Each wall is flat, endless, passes through zero and stands at right angles to its row. A trip goes straight from one point to another. Which walls does it cross, in order?
(in the rows, 128 means zero)

Walls:
(1): [128  81]
(2): [116 165]
(3): [130 150]
(4): [119  92]
(5): [110 106]
(6): [100  84]
Trips:
[ 62 132] to [ 86 141] -> 3, 4
[144 130] to [138 110] -> 1, 3, 4, 6, 5
[122 119] to [135  91] -> none
[ 98 167] to [ 67 135] -> 5, 6, 4
[120 145] to [131 145] -> none

Walls:
(1): [203 101  82 105 141 108]
(2): [114 127  94 131 132 120]
(3): [145 169 168 128  97 141]
(4): [135 136 127  91 126  64]
(5): [116 183 113 126 174 141]
(6): [ 85 146 193 139 172 134]
(7): [162 108 137 118 119  96]
(8): [115 121 134 186 118 173]
Trips:
[148 151 163 121 140  98] to [ 95 129 187 106 177 159] -> 1, 7, 4, 8
[176 131 145 114 121 137] to [149 149  88 112 149  51] -> 5, 2, 3

Walls:
(1): [197 134 129 157 134  69 141 124 172 116 163]
(2): [160 145 188 175  82 139 171 134 131 133 113]
(3): [105 173 138 155 113 117 112 126 143  92 135]
(4): [146 150 140  78 141 171 107 120 140 151 141]
Trips:
[ 75  79 100 194 167 105 140 125 124  92 107] to [138 146 169  89 158 155 114 159 159 100  90] -> 4, 2
[143 153 102 141 152 111 111 108  65 120 150] to [140 135 114 126  91 106 116 176 106 203 160] -> 3, 4, 2
[135 147 178 113 154 108 126 138  73 103  93] to [164 117 171  88 145 140 117 138 113 171 118] -> 4, 3
[101 150 157 142 115 133 174 159 108 119 112] to [154 111 142 190 136 147 183 145 193 161 136] -> 1, 3
[153 125 133 132 143 122 111  82 141 115 128] to [ 91 166 164 164 109 146 147 131 159 122 178] -> 2, 4
[131 128 141 133 110 133 103 113 174 117  99] to [179 144 174 143 136 173 109 134 209 157 143] -> none
[ 77 135 114 155 157 169 116 136 146 123 164] to [146 120 121 132 104 148 112 119  84 173 138] -> 3, 2

Walls:
(1): [115  94  99 116 135 110  78 151 110 127 152 137 129 149 148 117 114 189]
(2): [ 99 147  80 104 116 109 113  88 101  84 122 140 148 148  90 137 124 145]
(3): [149 130 199 132 127 118  77  71  46 128 149 156  95 101 158 171 151 120]
(4): [158 155  97 118 146 117  51 158 122 116  96 206 200 149 109 100 135  97]
(5): [145 150 179  91  86 132 148 225 138 154 124 108 180 107  84 128 184 154]
(6): [ 87 125 110 148 186 135 120 132 171 122  87 130 110 159 123 134 113 146]
(7): [118 138 133 132 130 152  95 149 117 171 121 134 126 154 135 213 147  76]
(8): [109 146 115 132 140  82  99 109 126 125 151 148 150 118 140 145 115 108]
(9): [ 76  91  92 161  91 124 193 136 109 117 106 142 119 183 148 108 161 109]
(10): [165 159 174  75 119 119 155 102 165 125 132 137 183 119 104 131 110 135]
(11): [123 109 127  96  80 157 129 200 159 133 179 188 119 143 107 136 116 105]
(12): [135 161  79 142 111 117  86 125 114 130 109  91 187 117 117 156 127 106]
Trips:
[118 182  94 112 112  89  91 148 113 106  92 102 139  73 109  86 148  52] to [106  88 106 166 119 168 117 172  83 128  66  89  98  77  75  90  96  82] -> 9, 8, 2, 6, 4
[147 107 107  94 133 145 130 179 127 175 131 164 113  54 128 174 129  83] to [135 126 158 178 123 136 151 144 124 120 123 105 145  76 129 120  97 116] -> 8, 4, 10, 7, 11, 3
[103 152 156 103 156  92 112 125  88 130  97 115 146 108  89 171 100 136] to [159 126 106 181 139 166 114 120 126 163  54  67 140 159 108 155  99  86] -> 5, 10, 8, 3, 2, 9
[ 92 156 139 158 114  61 118 162 182  90 106 123 115 113  94 140 117 175] to [114 117 135 145 132 140 103 130 102  66 133 124  89 121  78 130 140 148] -> 10, 12, 8, 3, 5
[129 115 127 167 119  98 176 156  94 141 119 108 145  88 118 156 140  85] to [155 129 102 108 139 106 122 116  89 112 108 188  87  80 145 172 104 168] -> 5, 2, 9, 1, 12, 4, 7
